Each wall is flat, endless, passes through zero and stands at right angles to its row. A trip goes straight from one point to another. List the walls that it crosses, first one first.

Walls:
(1): [-14 -28  25]
(2): [-3 30 23]
(3): [40 -7 14]
(4): [29 16  8]
(5): [ 28 -26 -16]
Trips:
[ 3 50 25] to [-33  23 -58] -> 3, 4, 2
[-20 -46 -38] to [95  8 45] -> 3, 4, 1, 2
[-33  10 -24] to [ 19  -3 -75] -> 5
[ 30 -33 -37] to [  6  11 -73] -> 4, 3

Walls:
(1): [-12   8 -15  20 -19   5 -56 -61 -50 -12 -85 -33]
(2): [-41 -16  46  -1 -28 -12 -22  39 -15  12  -3 -40]
(3): [  5  23 -18 -23 -13 -44 -22  -4  37  -8 -54  13]
(4): [-29 -24 -52  12 -18  23  60 -12  21  -5 -95 -21]
(5): [-49 -31   2  52 -27 -53  61 -46  12  -2 -10  32]
Trips:
[ 32  22 -26   9 -59   8  -1 -11 -16  54  -6  -9] to [ 11 -49  50 -29  -4   7  36 -30  19  57   5 -34] -> 2, 3, 5, 1
[-25  48 -37 -95 -22  13 -22  -9  26   4 -32   5] to [ 46 -21  20 -32  20  14  -9  32  29  31  19  21] -> 1, 4, 3
[-14  17 -30 -18 -12  17  27 -38  28 -10  39  26] to [ 46 -33 -24  28  27 -13 -21 -49  33  32 -35 -46] -> 3, 1
[ 17  41  -4 -34  34  40  23 -37 -14  67  21 -35] to [-38  -7  40 -11  39 -11 -32  15  -4 -27   4 -20] -> 2, 1
[ 48  70   1  19  33 -32  53  18   9   4  48  44] to [-36  -4 -30 -24  -7 -30 -45   4  -7  29  17   9] -> 3, 5, 2, 1
[-14 -20  -9  29  36  13  26 -37   7  46  10   7] to [ 25  36 -11  36  62   7   6  62  27  -2  16  23] -> 4, 5
[ -3  18  11   9 -17  -8  33  11  23   4 -24  14] to [-34   0  39 -26  11  26  93 -15   5  -3 -37  34] -> 3

Walls:
(1): [ 52  30  14  59  21 -44 -21 -13 -41  41 -46 -32  38 -20  -4  59  24 -12
 -20  34  17   0  26  17 -23 -10   2 -11  -3  19 -21 -20   8   6  -8 -11
  20 -26 -19  14  -8  47  11  12 -20  31 -10 -36]
(2): [-31   7  21  -5  16 -52  -6   2  17 -58   8  20  13  38   1 -23  21  14
 -12  29 -13  14 -13   9  63  38  21  -3  15  16  24 -23 -29  -2 -53  -3
 -21  24   8  20  -2  21  14  22  11   6 -18  18]
(3): [  4  20  25  17  -2 -24 -30  -2 -56 -10  29 -62 -17  22  13  48 -32  -3
 -61 -28  -6  29  -2  20 -11  30 -37  12 -62 -17  43  -6  23  29   5  63
  -4 -51  23  10 -36 -34 -16  34  45  22 -45 -20]
(4): [ 39   9  -4  -3  16  26  -4  -4   0  23   6  21  -5 -36 -57  59 -27  -3
  -9  15   9  12 -49  -8 -17   3  -2  11 -14  -3  15 -14  24  21  23   0
 -66 -14 -47  -5 -14 -25  10 -44 -30   2   1 -17]
(5): [-33 -17 -30  -5  22 -17  37  23  13  32  -1 -59   1  27  10 -30  37   0
 -38  -9 -25 -20  14  31  31  -4  28   4  25  11   4  26  11  -4   5  -9
  40 -22  -8 -20  33 -30   7  12  15   6 -37   4]
Trips:
[-22  12 -10  61  16  18  24   0 -34   2  52 -40  35   1  30  54  50  24
   5   0  -8 -26  38  13   4 -37  46   1 -18   2 -11   4  36  -2  11 -15
 -20 -63   1   1  32 -13   8   0   1  -1 -18 -10] to [-26  -9 -23  46  18  24  -1  39  -9  11   7  -5  25  15 -46  -2   8 -21
 -48  42 -29 -12  14  -2  28  19   0   4  47   2 -49 -51 -13 -54 -27   9
 -42   7 -26  17  28   2  13 -34  32   7 -30  11] -> 4, 2, 3
[-18  32 -25 -15 -21  13  44 -18  42   8 -23   4 -19  -1 -25  12  -5  -2
 -26 -72  26 -12  42  43  23  19 -47  25  26   2  30  23  32  50  29 -42
  10  20  -6  -7   4  -2  -5 -14  22  13  14  47] to [ 10  32   1 -17  34  15  49  65  21  -5  58  47 -29 -41 -17 -16 -40 -13
   8  -2  17 -41  21  -7   5  27  10   3 -11  41 -10  29 -27 -19  22 -45
   6  15 -41 -16  44  60  38  39 -36  15   9 -53] -> 4, 5
[ 24  12 -21  16 -13   8 -18  15 -28  32 -19  20 -25 -40 -21   8  49  16
  27  45  25 -53  18  16   2  38 -10  21  -6   6   9 -71  -4   3  28 -56
   4 -43  21  13  54  21  -6  17  10   4  -4   3] to [-14  -7   1   8 -43  -2  27   6 -27  11  60  -4  -1  22  34  12 -39 -12
  -9  29 -20  11  23  -1  35  -5  -1   8  -9  23 -27 -30 -48  -7   3  13
   2 -35 -13  11   4  30 -35  -5  49 -17   7  49] -> 4, 2, 3, 5, 1
[-39  -6   7  24   9  30 -12  67   5  32 -41   5   7  56 -26  50  12  13
  45 -16   1 -17  -1 -16   7  19   6 -16 -27  -8  25  48  31 -57 -26  11
  24 -15 -39  -2  17 -12 -27  13   2  -2  27  -2] to [ 50  -6 -40  19   0 -40 -19   2  53 -16 -17  -8 -36  53   7 -44   7  30
  10  53  31   3  14  -4  14  -4 -17  -2  17  36  -3  36 -33 -15  59 -13
 -37 -14 -22  -5  16 -18 -20   0 -40  34  -5  32] -> 2
[ 38 -23   1 -17 -22 -22  31  48  17  53  -3 -19 -55   7 -11 -42   7  -8
  23  56   4  -2   7   8  -1 -46  -9  12 -32  15 -24 -70   6  62  25 -17
 -13  36  17  22 -24  41 -10  30  18 -15  26 -32] to [ 35 -39  67   3  11   6  21   9 -56  -7 -57  18 -12 -28   2  -9  27   3
 -11 -30  16  -3  52  -8  35  -5 -51  -3  26  10  -3  57 -14   5  20  29
 -23  -9   7   9  18 -18  -8 -31  11 -11  12  11] -> 3
[-18  -4  49  17 -12  -2 -11  41 -41  33  15   9  18   0  -2 -22   7 -18
   9   7  15 -34  -1  46  13  29 -34 -27 -24  57  17  -6 -31 -15 -31 -27
 -14   0 -21 -40  61 -17  34 -19 -41   9 -61 -48] to [ 53  -7 -25 -21  18 -17  29 -63 -28  10 -26   3 -10  -9 -45   5 -29   6
  -7  29   0  -2 -21 -58 -21  20  39  23  31 -38  27  15 -25   2 -50  -1
  11   6 -43  20  -8 -11 -32   6 -13 -24   6 -20] -> 5, 2
